Rows are points. Each table stands for the endless flat space through its points: a line for two points, a plane for three, and so on. Write the one point that lies in both, or say that there is none.
In the rows, zero is written as 128.

First (2 x 3):
[[142 121 131]
 [142 137 111]]
Second (2 x 3):
[[141 130 129]
 [139 132 145]]
They share: [142 129 121]

First (2 x 4):
[[120 141 106 129]
 [135 162 115 132]]
Second (2 x 4):
[[151 167 118 146]
 [123 151 110 126]]
They share: [130 155 112 131]

First (2 x 8):
[[150 121 110 141 155 153 145  88]
 [160 111 130 181 160 138 145 123]]
Second (5 x 8):
[[166 134 127 140 167 151 125 101]
 [141  95 108 149 157 127 129 145]
 [191 105 108 177 183 163 125  91]
 [173 108 101 132 170 192 159  71]
 [126 110 117 126 145 127 137 143]]
They share: no point

First (5 x 11):
[[195  95 150 137 162 135 161 111  85 143  83]
 [146 120 112  67 123 112 102 102 116  88 106]
 [119 141 142 137 152 163 115 131 125 137  79]
 [147 136 153 133 170 124 103 129  99 132 121]
 [158 107 120  98 129 136 136 105 113 112  77]]
Second (3 x 11):
[[140 130 122 130 128 120 125 118  95  91 111]
 [150 120 117 115 163  95 105 113 115 121 116]
 [155 127 120 114 162 102 103 112 113 113 108]]
They share: no point

First (4 x 12):
[[109  69 150 173 131 128 112 122 151 110 165 124]
 [117  91 123 192 128 130 127 150 136 106 196 111]
 [112 110 161 129 115 149 101 142 160 135 104 100]
 [114  99 125 193 131 133 122 157 136 105 195 104]]
Second (3 x 12):
[[ 93 118 140 134 110 139 109 144 165 130 161 120]
 [104 125 142 155 118 143 121 147 161 131 166 128]
 [122 125 144 181 128 147 133 151 151 129 164 128]]
They share: [116 104 141 157 119 141 115 148 148 123 146 104]

First (3 x 18):
[[165 123 153 134 140 131 138 140 121 107 116 101 113 105 142 133  87 116]
 [161 123 140 140 129 134 143 131 119 108 111 101 110 102 133 143  99 115]
 [162 130 160 134 145 124 137 144 128 106 118 102 114 109 148 125  79 112]]
Second (3 x 18):
[[150 134 144 132 129 120 145 120 126 104 100 100 109 120 123 152 103 106]
 [162 138 132 144 129 108 161 136 130 116 104  92  99 106 125 166  95 122]
 [169 143 128 146 132  94 172 145 134 123 103  85  92 104 123 180  89 132]]
They share: [154 130 134 146 123 130 147 126 124 108 108 102 108 103 130 145 103 110]

First (4 x 24):
[[124 146 117 122 141  90 142 135 164 100  90 125 156 101  98  86 146 123
   90 137 135 105 133 130]
 [132 155 100 128 119  69 125 125 149  90  86 129 164 123 116 103 145 126
   77 161 132 127 153 131]
 [115 141  85 150 145 110 110 115 134 113 129 115 161 166 119 125 163 136
  127 173 138 136 139 107]
 [125 142 106 136 156 109 131 118 159 118 100 106 147 107 103  92 136 119
  109 136 151 106 121 115]]
Second (4 x 24):
[[127 140 107 144 162 127 131 129 148 126 118  94 148 133 105 128 163 129
  118 143 154 131 137 123]
 [118 133  93 114 150 127 128 119 149  89 119 117 163 152  97 116 151 125
  143 148 120 139 104 122]
 [115 129  91 126 141 109 122 121 141 106 123 116 157 135 107 104 148 127
  126 153 131 120 122 118]
 [128 135 103 128 162 135 136 129 149 105 121 103 161 146 103 128 167 131
  137 144 132 147 114 130]]
They share: no point

First (7 x 24):
[[130 169 172 134 184 125 111 103 106  95 129 163 114 102 149 149 159 143
  154  79 138 139 139 143]
 [174 135 176 102 155 129 133 121  97  77  88 175 115 140 141 160  98 117
  139 103 148 107 130 115]
 [114 118 174  91 161  93  55  83 118  73 148 108  92 138 155  96 156 131
  152  72 139 112 143 148]
 [214 130 169 107 160 116 114 169  85  86  89 186  87 122 130 163 109 127
  156 138 141 117 171 166]
 [142 119 160 114 162 111  57 101  98 101 141 109  94 122 159 111 149 151
  158  97 154 119 137 167]
 [120 144 160  92 139 164 131  95 128 102 116 132 152 149 128 171 127 145
  130  83 147 122 144  89]
 [115 159 124 143 161 171  91 107 119  92 156 144 129  98 138 148 193 154
  129  92 126 162 177 127]]
Second (6 x 24):
[[174 128 180 117 163 137  75 132 106 113 106 103 129 136 128 150 154 127
  149 102 173 125 150 105]
 [146 153 147 100 188 130 159 113  51 106  77 171 135 136 135 155 133 144
  180  94 132 118 110 154]
 [124 140 151  75 154 110 136  84  82  81  91 181 140 118 161 178 106 151
  134  77 150 109 107 167]
 [128  93 152  97 125 129  72  89 135  89 133 136 127 137 178 158  80 131
  120 121 192 133 153 154]
 [138 121 120 121 131 161 117 104 112  95 150 175  93 124 166 140  87 165
  141 138 133 134 160 178]
 [126 139 123 118 164 122 155 113  75  84 111 153 105 158 155 133 101 138
  170 118 146 110 118 156]]
They share: [157 133 156 113 153 141 102 118 101 102 117 140 117 127 142 151 130 146
 145 107 151 123 145 137]
